Each row of a before or after table is a point. The points were changed in one or more steps. Then noise was added and the rows were shuffled. The steps act on columns, c1 being the first. Write out the steps. A step turns or swaps two columns, mirrors them in a line or flattens them onto one, adds a multiple of one to another, or multiplies or shifts one. Angles are multiples of 10 degrees, from the lower column toward the higher: turns from -170 to 170, lines from 10 to 170 but not 90. Use the fewest steps. Two steps may share a column if one is a turn and the other turns, adds or multiplies; they go together, in the order done. Otherwise the lowest column goes first.

Before:
[[-.17, -.14],
[-.06, -.08],
[-.06, .08],
[-.08, .02],
[-.04, .08],
[-.18, .24],
[.38, -.03],
[-.22, -.03],
[.10, -.04],
[-.15, .06],
[-.22, .04],
[-.14, .03],
[.03, -.06],
[-.03, .05]]
After:
[[-.16, .09],
[-.54, -.04],
[-.20, .02],
[-.36, .06],
[.96, -.03],
[-.46, .25],
[-.42, -.14],
[-.54, .04],
[-.36, .04],
[-.15, -.07],
[-.10, .07],
[.07, -.07],
[.26, -.04],
[-.08, .05]]
Steps: multiply c1 by 2.5

Before:
[[-.45, .58, .09, -.44, -.35, .02],
[.35, -.09, .22, .39, .06, .20],
[-.11, -.18, .03, -.16, -.05, -.25],
[.35, .14, -.24, -.07, -.42, -.35],
[.07, .20, -.01, .22, .21, -.08],
[-.43, .18, -.26, -.13, -.47, -.29],
[.28, .60, .01, .21, -.23, .18],
[-.38, .26, .21, -.33, -.01, .14],
[.45, -.10, -.22, -.32, -.01, .08],
[.24, .56, -.41, .39, -.03, .13],
[-.33, .18, .07, -.44, .01, .06],
[.18, -.03, -.01, .35, -.11, .31]]
After:
[[.19, .09, .17, .32, -.38, -.30],
[-.44, -.57, -.13, -.43, .33, -.13],
[.36, .12, .39, .22, -.48, -.19],
[-.31, -.15, -.15, -.42, .51, -.11],
[-.11, .11, -.07, -.16, .11, .27],
[.27, -.56, .11, .17, -.64, -.29],
[.06, -.20, .10, .20, .10, .05],
[-.37, -.24, .01, -.37, .55, -.17],
[.35, -.19, -.24, .04, -.94, .34],
[.44, .13, -.35, -.17, -.69, -.06],
[.23, -.52, -.17, .54, -.39, -.24],
[-.41, -.24, -.27, .02, .17, .28]]
Steps: add -1.5 times c1 to c5; turn c2 and c6 by -170 degrees; turn c3 and c4 by -30 degrees
